Every row gives one point. To make a cloud, some directions were put in groups of two or more. Within a group, all points are equally far from the middle, so they leave a hole (a ring in 2 directions, a hollow ball in 3). The other directions are filled evenly. Then the cloud was stretched, turned, moved and blurred a little. How many holes are there, and how many directions does each take, smallest first?

Cloud:
array([[-32,  20],
       [-11,  32],
       [-22,  27],
       [ 22,  28],
       [ 31,  21],
       [ 42,  -4],
       [-17, -41],
       [-41,   6],
       [ 11, -42],
       [-42, -16],
       [-23,  27],
       [ -1,  33],
       [  1, -44],
       [ 12,  32]])
Holes: 1 (2)

Cloud:
array([[  7,  39,  -2],
       [  5,   5, -36],
       [-33, -27, -33],
       [-13,  -3, -47],
       [  3,  -2,  16],
       [ 48, -13, -20],
       [ 34,   5,  13],
       [  7, -14,  19],
       [ -7, -18,  43],
       [  6, -16,  25],
       [ 13,  31, -21],
       [-26,  29, -20],
       [-17, -10,   8],
       [-33, -14, -25],
       [ -6, -19,  11],
       [  0, -20,  10],
       [  2,  13, -60],
       [  5,   8, -34],
       [ 39, -20, -19],
       [  7, -20, -21],
       [ 23,   7, -44],
       [ -6,  37, -18]])
Holes: 0

Cloud:
array([[ 34, -18,   9],
       [ 42,  23,  32],
       [ 19,  46,  -3],
       [  9,  29,  52],
       [ 33,  -8,  42],
       [ 23,  44,  28],
       [ 41,  14,  -9],
       [-14,  45,   6],
       [ 28, -22,  25],
       [ 43,  23,  27],
       [ -8,  -2, -37],
       [-17,  12, -35],
       [ -7,  28, -33],
       [ 25,  29,  48],
       [ 22, -18, -15],
       [ 43,  21,  -1],
       [ 35, -13,  34],
       [-24, -20,  27],
       [ -1, -24, -18],
       [ -5, -27,  33],
       [-24,  38,   9],
       [ -1,  46,  25]])
Holes: 1 (3)

Cloud:
array([[-18,   9,  23],
       [-14,  17,  20],
       [ 14,  17,  31],
       [ 21,   5, -59],
       [  1, -20, -45],
       [-30,   3, -11],
       [ 16,  47,  -1],
       [ 25,  12, -60],
       [ 29, -10, -39],
       [ 23,  14,  32],
       [ 17,  21,  26],
       [ 38,  16,   1],
       [-26, -29,   7],
       [ 34, -18, -26],
       [-19, -15, -37],
       [ 19, -28, -34],
       [ 43, -13,  29],
       [ 43, -17,  35],
       [-25, -28,  -4]])
Holes: 1 (2)

Cloud:
array([[ -4,  26,  -1,  13],
       [ 10, -13, -24, -23],
       [  1,   8, -11, -60],
       [ 18,   6, -35,  21],
       [ 31, -13, -34,  13],
       [  7, -13,  40, -13],
       [  4, -34,  25,  -4],
       [ 17,  -4,  53,  -5],
       [  4,  18,  25,  24],
       [  8, -16,  -7,  15],
       [ -6,  -8,   9, -27],
       [  2,  -3,  -6,  13],
       [-13,   6, -11,  15],
       [ 33, -23,  15,  31],
       [ 25,  18, -54,  19],
       [ 16,  32, -19,  21],
       [ -8,  -2,  17,  32],
       [ 34,  11, -42, -11],
       [-12,  -4,  38,  22],
       [ 42, -17,   6,  -5],
       [-16,  17,  -8, -27],
       [ -4, -31,  31,  29],
       [ 17,  10,  17,  24],
       [ 23,  15, -11,  30],
       [ -6, -32,  13, -25],
       [ -8, -16,  26,  14],
       [-14,  29,   9, -35],
       [  1, -21,   4, -20],
       [ 22,  27, -14,  38],
       [ 40,  -2, -18,  -8],
       [ -2, -23, -15, -18],
       [ 13,   2,  18,  11]])
Holes: 0

Cloud:
array([[-50,  48,   0,  16],
       [  8, -18,  -5,  27],
       [ 25,  11,  32,   5],
       [ 42, -14,  30, -10],
       [ 23,  37,  17,  32],
       [-29, -10,  -6,  -7],
       [ 16,   7, -60,  -8],
       [ 22,   8,  -4, -11],
       [-29,  11,   7,  17],
       [-31,  11,  25,  16],
       [ -1,  13,  21,  34],
       [ 20, -32, -12, -12],
       [ 10,  14,  -9, -29],
       [-31,  46, -26,  27],
       [ 44,   7,   9, -17],
       [-10, -28, -35,   0],
       [ 25,  56, -17,  25],
       [ 11,  37,  11, -14],
       [ 28,  -5, -53, -14],
       [  0,  50,  -9, -19],
       [-14,   2,  11,   1],
       [  4,  14,  33,  14],
       [ -3, -31, -14, -15],
       [ 35,  -7, -15, -22],
       [ 12, -21,  -1, -21],
       [-20,  22, -17, -23],
       [-23,   9, -21,   3],
       [  4,  35, -40,  19],
       [ 21,  21,  16,  26],
       [-21,  54,   3,  21]])
Holes: 0

Cloud:
array([[-13,  32,   3, -37, -15,   2],
       [-16,   6,  -3,  31,   7,  46],
       [ -2, -11,  50,  12,  11, -35],
       [-22,   6,  -2, -40, -29,   3],
       [ -7,  28,  12,  -9,   2, -30],
       [-29,  33,  43,  12,  19,  13],
       [ 23,  15,  -3, -26,  51,   9],
       [-12, -18, -18,  -3, -34,  20],
       [ 26,  37,   7,   7,   3, -26],
       [  5,  21,  42,   4,  -6, -30],
       [-24, -26,  24,  19, -28,  41],
       [ 13, -38, -18, -13,  33,  -7],
       [ 36, -30,  25,  31,  16,  -4],
       [ 38,   7,   8,  28, -14,  -1],
       [ 10,  31,  -2, -28,  22, -28],
       [-28,  12,  51,  -7, -19,  16],
       [ 12,  18,  44,   7,  17,  31],
       [  4, -16, -30, -23, -21,  42],
       [ 34,   8,  34,  -3, -22,  36],
       [-27, -40,  40,  -8,  10,  42],
       [ -8, -15, -10,  14, -34,  28],
       [ 35,  15,   2,  19, -25,   6],
       [ 55, -36,  10, -11,   6,   3],
       [-14, -22,  -7,  35,  17, -13],
       [  5,  16,  49,   1,  45,  25],
       [ 13,  -8,  15,  46,  19,   9],
       [ 56, -28,  22,   7,  -7,   2],
       [ 27,  18,  -6, -33,  35,   8],
       [ 26, -33,  26,  18,   8,  17],
       [ -8, -14,   0,   5, -23, -23],
       [ 18,  30,  -3, -44,  12,  -7],
       [-24,   2,  -2, -33,   0,  -8],
       [  5,  16,   4, -23, -26, -39],
       [ 39,  -7,  27, -14, -12,  41],
       [-29, -18, -18,  19,  18,  23],
       [ 15,  -3,  49, -13, -35, -25],
       [-60,   3,   3, -18,  26,  19],
       [  6, -42,  39,  -2,  14, -10],
       [ 44,  30, -17, -16,   0, -24],
       [-11,   7,   5, -43,  25, -15],
       [-19,   5,   4, -20, -27, -13],
       [ 25,  27,  43,   0, -13, -23],
       [ 12,   0,  52, -30,  20, -14],
       [ -6, -35, -15,  -6,  49, -19],
       [ 13,   7,  -2, -58, -22, -25],
       [ 28,  16,  -4,  35,  21, -17],
       [ 11,  16,  48, -48, -11,  34],
       [-31,  41,  13, -14,   0,  23]])
Holes: 2 (2, 2)

Cloud:
array([[-18,   2,   1, -12, -44,  32],
       [ 35, -16,   9, -42, -23,   0],
       [-35, -25,  22, -20, -21,   6],
       [-30,  23, -10, -11, -27,  27],
       [-49,  17,   8,   6,  27,  12],
       [-14,  27, -21,   3, -20, -14],
       [-15,  -7, -18, -20,  -5,  54],
       [  9, -38,   7, -10, -16,  54],
       [-15, -40,  11,   3,   7,  50],
       [ 19, -17, -18, -43, -23,   0],
       [-15,  -7,  27,  44, -26,  22],
       [-11,  11,  35, -11, -34,  23],
       [-15, -11,  26,  15,  26,  40],
       [ 41, -31,  28,  -2, -16,  17],
       [-25, -23,  -7, -31, -27,  26],
       [ 40,   1,  16, -10, -27, -20],
       [  0, -40, -27,  -4,  22,  -2],
       [-42,  -2,  11,   6,  30,  33],
       [-31,  11, -15,  17, -29,  -3],
       [-15, -23,  29, -26,  22, -23],
       [ 48,  -8,  20, -18,  16,  14],
       [ 45, -19,  27, -14,   9,  16],
       [ -3,  17,  39, -24, -20,  21],
       [  9, -58, -17,  -4,   1,  29],
       [-10,  11,  27, -38,  22,  27],
       [-30,   7,  34,  11, -34,  11],
       [ 10,  16,  12,  -3,  25,  41],
       [  4, -49, -11,  19,  -8,  32],
       [-17, -57,  -3,   1,   5,  36],
       [ 19,  24,  29,  22,   0,  31],
       [-33,   2,  25, -30,   4,  37],
       [ 18,  37, -23,  -5, -27,  21],
       [-25,  17,  20,  22, -42,  20],
       [ 28, -24,  30,  -6, -20,  36],
       [-39,  24,  40,  14,   1,  -4],
       [-10,  -6, -14, -23,  22, -25],
       [ 23, -19, -11, -44, -24,  -2],
       [ 23,  20, -29, -29, -17,  11],
       [ 12, -14, -16,  34, -32,  -9],
       [-40,  14,  32,  32,  21,   2],
       [-43, -39,  21, -20,   0,  15],
       [ 21, -16,   2,  24,   4, -34],
       [  5, -23,  -7,   7,  31, -26],
       [ 29,   0, -32,  -1,   1,  31],
       [ 31,   3,  18,  14,  30,   3],
       [-15,  14,   2, -16, -32,  47],
       [ 18, -60,  -1,  12,   3,   2],
       [ 31, -16, -33, -32,  -9,  23],
       [-18,   8,  25, -18,  31, -23],
       [  8,  19, -22, -38,   2,  -4],
       [ 24, -36,  30, -21,  11,  32],
       [ 14, -21,   8, -42, -23,  -8],
       [ 28, -15,   1, -20, -40, -10]])
Holes: 2 (3, 3)

Cloud:
array([[ -7,  37,  32,   1,  -5,  35],
       [  3, -16, -48, -33, -32, -38],
       [ 14,  16,  -9,  43,  16,  15],
       [ 28, -39, -39,  23, -20,  24],
       [-21, -30,   3,  46, -46,  -6],
       [ 16,  20,  11, -60, -13,  13],
       [  7, -25, -43,  -5, -30,  36],
       [-18, -14, -54,   4, -33, -10],
       [  4, -26,  -7,  54, -42,   9],
       [-34,   7,  21,   8,  16,  23],
       [ 16,   3, -33,  32, -39,  15],
       [-24,  -8, -28,  -4,  24, -19],
       [ 22, -45,   4, -49, -25,   9],
       [  3,  28,   4,  39, -36,  12],
       [-39, -17,  29,  25,   2, -22],
       [ 29,  -9, -17,  -9, -46, -37],
       [ 14, -59, -46, -29, -22, -34],
       [-21,  18, -23,  29, -14, -35],
       [ 18,  33, -14,  31,  -8,  15],
       [-29, -54, -28, -24, -26,  -9],
       [  1,  37,  36,  28,  -2,  21],
       [-13,  23,  -6,  46, -36,  -3],
       [ 22,  36,   2,  32,  -7,  11],
       [ 30,  10, -16,   6,  25,  21],
       [ 17, -19,  38,   2,   0,  23],
       [  6,  20, -30,  35, -29,  11],
       [-33,  -8, -21, -39, -32, -13],
       [ 14,   3, -34, -52, -13, -25],
       [-25,  -7,   8,  52,   6, -31],
       [-37,   9,  27,  38,   4, -24],
       [-27, -44,  15,  23, -22, -38],
       [ 14,   8, -31,  34, -37,  13],
       [ 20, -32,  -3,  -3, -50, -42],
       [-13, -59, -50,  -9, -21, -25],
       [ 27,  -4,  16,  42,   7,   8],
       [ 39, -45, -20,   1, -29, -30],
       [ -2,  21,  -1,  43, -41,   9],
       [ 12,  24,  22, -31, -28,  30],
       [ 16,  38,   6,  36, -15,  12],
       [ 13, -33,  29, -34,   1,  -3],
       [-45,  17,  15, -12,   2,  -5],
       [ -9,  10,  -8,  56,  14,  -1],
       [-18,  12, -35,   4,   1, -33],
       [  3,  22,  36, -19,  -7, -33],
       [ 14, -10, -47,  17, -35,  23],
       [-18,   5,  11,  24,   4, -52],
       [-12, -25, -25, -24,  25, -30],
       [ 23, -42, -14, -23,  -7,  41]])
Holes: 3 (2, 2, 2)

Cloud:
array([[-48,  -6,  10,  41,   9, -30, -16,  15],
       [ -8,  43,  17, -29,  13, -16,  40,   9],
       [ 14, -36,   2,   3, -35, -28,  -9,  17],
       [ 16,   6,   6,  -1,  37, -36, -27, -21],
       [-14, -16,  48,  32, -11, -10,  34,  -7],
       [ 18, -21,   8,  36,  -2, -36, -10,  44],
       [ -7,  39,  11,  15,  23,  20,  -5,  48],
       [ 16,  -4, -16,  33,  21, -33, -14, -24],
       [-29,  -3, -34, -30,  37, -16,  29,  11],
       [-37,  -6,  19, -12,  40,  20, -22,  20],
       [-44,   6,   0,  32,  54, -25,  -3,  -1],
       [ -5,  25,   7,  38, -15,  13, -11,  41],
       [-17, -13,  55,   2,  15,  13,   1,  30],
       [-31, -11, -37, -26,  27, -24,  -5, -11],
       [ 37,  13,  23,  12,  27,   9, -32,  28],
       [-30, -12,   3, -19,  34,   8, -29, -28],
       [ 16,  -4, -28, -11,  41,  23, -15,  33],
       [ 22, -41,  -1,  -4,  21,   4, -16,  39],
       [-48,   3,  11, -12,  45,   0, -20,   0],
       [ 21,  18, -18,  -8, -12,  42,  -6, -13],
       [ 26,  25,  36,   8, -39,  14,  13,  -1],
       [ 39,  46,  -9,  -4,  17,   4,   9,   7],
       [ -5,  12, -44,  26,  -9, -34, -29,  15],
       [-29, -17,  41,   2, -20,  24,  19, -12],
       [ 33, -17,  -6, -32, -19,  -7,  21,  25],
       [ 37,  40,  25,   2,  16,  12,  -7,  -5],
       [-35,   0,  20, -23,  17,  22,  -7, -31],
       [ -7, -23,  14,  -7,  41,  -3,  34, -31],
       [ 11,  15,  32,  28,  40, -27,  18,   6],
       [ 29,  20, -13, -25,  12, -24,   3,  46],
       [-44,   7,  -7,   5,  -9, -13,  43, -43],
       [  8, -26, -41, -14,  -5, -11,  38,  20],
       [-28,  31,   8,  -9,  40, -26,  -9,  32],
       [ 23, -37, -16,  33,  12,  -8,  -2,  10],
       [ -5,  -9, -26,  25,   3,  27, -38,  -7],
       [-35,  31,   3,  24,  16,   6, -29,  37],
       [ 39, -32,  34,   7,  -6, -10,  -6,  10],
       [-16,  16,  40,   3,  58,   7,   7,  -2],
       [-26, -16, -14,  30, -15,  20,  37, -14],
       [  9, -27, -16,   8, -34, -39,  -6,  26],
       [-23,  25,  26,  18,  60, -10,   0,  -8],
       [-28, -49,  18,  28,  25,  -9,  15,  10],
       [-27, -16,  -4,  -4, -31,  13,  48,  20],
       [  6, -13, -16, -41,  20, -20,  26, -20],
       [ 32,  48,  16, -16,   9,  -4,   9, -20],
       [  4,  60, -10,  16, -10,   6, -13,  -2],
       [ 35, -26,   7,  30,  10, -23,   1,  -3],
       [  8,  -6, -34, -21,  27,  22,  17,  34],
       [-13,  10,  20, -16,  11,  50,  15, -25],
       [-45,   3,  27,  18,   0, -27,   9, -31],
       [-19,   6, -24,   6, -13,  40,   1, -32],
       [ 14, -39,   1,  11,  29, -17,  10, -26],
       [-10,  -1, -31, -22,   6,  37,  -3,  30],
       [ 15, -20, -32,  -7, -41,   5,  16,  21],
       [  1,   4,  38,  27,  16, -33,  34, -11],
       [ -2,  21, -32, -19,  27,  41,   7,  -1],
       [ 16,  23,  31,  15,  27, -33,  22, -16],
       [ -3,  11,  25, -11, -16,  -4,  19,  54],
       [ -3,  19, -17, -12,   9,  36,  -7, -42],
       [ 41,   2, -14, -18, -31,   6,  30,  20],
       [ 15,   0, -23,   4,   8,  43, -19,  17],
       [-19,   1,  12,  12, -46, -33,  18,  23],
       [-27, -39,   2,  -1,  42, -26,  14, -18],
       [-23,  19,   6,  30,  55, -34,   0,  16],
       [-14, -29,  -3,  24,  -1,  12, -25, -39],
       [ 12,  16,  20, -10,  11, -12, -48,   8],
       [-34,  -2, -43, -27,   5, -13,  -4, -20],
       [ 16, -29,   5,  34,   1, -44, -15,  22],
       [-13,  36,   6, -16,  27,  28,  44,  -3],
       [-11,   7, -28,   2,  55,  13,  29,   0],
       [ 22,  -3, -11,   8,  -4, -40,  15,  55],
       [-19,  25,  26, -29,  26,  -7,  42,  -8],
       [ 15,  44, -15,  13,   4, -32,  21, -26],
       [  3,  27, -34,  37,   7, -32, -17,  -4],
       [ 13,  -8, -22,   9,   1,  22, -41,  34],
       [-16,   0,  -2,  22,  54,   2,  32,  21],
       [-35,  44, -15, -16,  27,   3,  15,  28],
       [  6,  35, -18, -10,   7, -11, -36,  36],
       [ 16,  -5, -11,   4,  25,  28, -44,  23]])
Holes: 3 (2, 3, 3)

Cloud:
array([[ 28, -33, -15,   5,  15, -11,   2, -20],
       [ 17, -19,   4,  -1,   3,  29,  -2,  -2],
       [ 15,   9,  37,  -8,   6,   8, -40,  -3],
       [ 31, -32,  12, -45,  17,  20, -18, -38],
       [ -1, -12,  29,  18, -22, -36,   6,  17],
       [-37, -21,  28,   2,  24,  14, -31, -43],
       [  8, -16,  44,   6,  13, -13,  13,   9],
       [ 33, -21,  35,  21,  21,  21, -18,   1],
       [  6,  -3,   0,  19, -24, -13, -25,  -5],
       [-10, -10,  20,  16,   9,  14, -20,  -6],
       [ 21,  11,  33, -11,   1,  58,  -8,   0],
       [ 19, -27, -10,  14,  25,  -3,  -7, -14],
       [  2,  16, -14,  45,   7,  25,  23,   5],
       [ 14,  -5,  12,   5, -42,   5,   9,   1],
       [ 31,  15,  11,   7,   8,   0,   5, -14],
       [ -7, -41,  25,  11,  12,  -2,  -5,   0],
       [ 14,  25,  -4,  -9, -26,   6,   9,   6],
       [ 10, -52,  36,  10, -14, -28,  28,   7],
       [ 40, -29,   9,  40,   4,  -8,  -8, -16],
       [ -4, -32,  25,  22,  22,  -2,  11, -33],
       [ 24, -13,  12, -28,  -7,  22,  10, -17],
       [ 20,  -1,  -4,  20, -34, -17, -13,  11],
       [ 11,  10,  -4, -10, -12, -12, -40,  15],
       [-15,  11,  15,  47,  -6,  34, -17, -19],
       [-15, -30,  -5,   6, -47,  41, -18,   1],
       [  1, -47,  32, -25,   3, -16, -11,   3],
       [-18,  13,  12,   9,  -4, -37, -26, -18],
       [ 24, -24,  17,   6,  19,   4, -41,   3],
       [-32,   4,   4,  12,  17,  -9, -21, -16],
       [-12,  -5,  -8,  15, -10,  -2,  18, -44],
       [-18, -11,  -4,   6, -16, -33,   1, -43],
       [ -6,   9,  46,   2,  15,  30,  16, -29],
       [ 16,  -5,  32,   2, -23,  31, -12,  13],
       [-34, -27,  21,   7,  31, -13, -48, -14],
       [ 16, -31,  -1,  -8,   7, -11,  -8, -32],
       [ 19, -12,   9,  34,   3,  10,   7,   5],
       [-20,  11,  -9,  35,  13,   6,  24, -47],
       [-15,  31, -22,  18, -32,   4, -28, -19],
       [ 17, -26,  20,  43,   2,   8,  -8,  17],
       [-25,   4,  -3,  42,  -9, -24, -13, -25],
       [ 26,  -6,  32, -16,  -8,   6,  12, -44],
       [ 27,  -5,  -6,  14,  19,   1,  -6, -14],
       [ -8, -20,  22,   0,   4, -22,  16,  10],
       [ 17, -29,  16, -28,   1,  -7, -29,  11],
       [ 26, -44,  10,  18, -12,  13, -16, -12],
       [ 11,   4,  43,  34,  -1,  -7, -13, -21],
       [ 14, -11,  44, -13, -20, -20,  -4, -33],
       [  9, -15,  54,  -3,  10,  -4, -11,  22],
       [  4, -22,  26,  23, -46,  -9, -14,   0],
       [ -6,   4,   5,   9, -21, -13,  -5, -26],
       [ 16,  23,  23,  17,   2, -18,  10,  35],
       [ -5,  -6,   9,  20, -53,   3,  15,  14],
       [  7,   6,  23,  36,  11,  -1,  20, -16],
       [ 27,  18,  60,  25,   6,  -4,  -3, -12],
       [ -6,  30,  17, -13, -30,   3,  -7, -25],
       [  5,  -5, -25,  -1, -16,  -8,   4, -31],
       [ 29,   6,  20,  13,  32,  22, -31,  23],
       [ 20,   0,  15,   0,  32,  17, -37, -12],
       [-18,   0,  -4,  25,  -3, -24,  -6, -19],
       [ 24,  -3,   1,  28,  21,  -3,  -2,  -4],
       [ 16,  -6,  14, -11, -19,   0, -32,   3],
       [ 20, -10, -14,   5,  21,  42,  -9,  13],
       [ 24,  -4,  42,   6,  18, -31,  -9, -16],
       [-32, -17,  11,  24,  15, -37, -39, -36],
       [ 12, -36,  12, -29,   1,  27, -22, -27],
       [-22,   4, -15,   8,  -3,  26,  25, -13],
       [-27, -25,  -6,  -3, -13,   1, -20, -15],
       [-12,   6, -16,  -4,  -3,  20,   1, -29],
       [ 13, -18,  13, -13, -19,  18,   2,  30],
       [-13,  -9, -16,  -8,  -2,  31, -19, -21],
       [ 17, -17, -15,  -2,  -3,   8,  43, -25],
       [ 11,  18,  20,   7, -50,  -5, -13,   8],
       [  0,  10,  -9,  28, -17,  -1,  20,   4],
       [ 10, -16,  23,  11,  16,   1,   2,  29],
       [-22, -10,  -8, -17, -18,  12,   9,  -4]])
Holes: 0
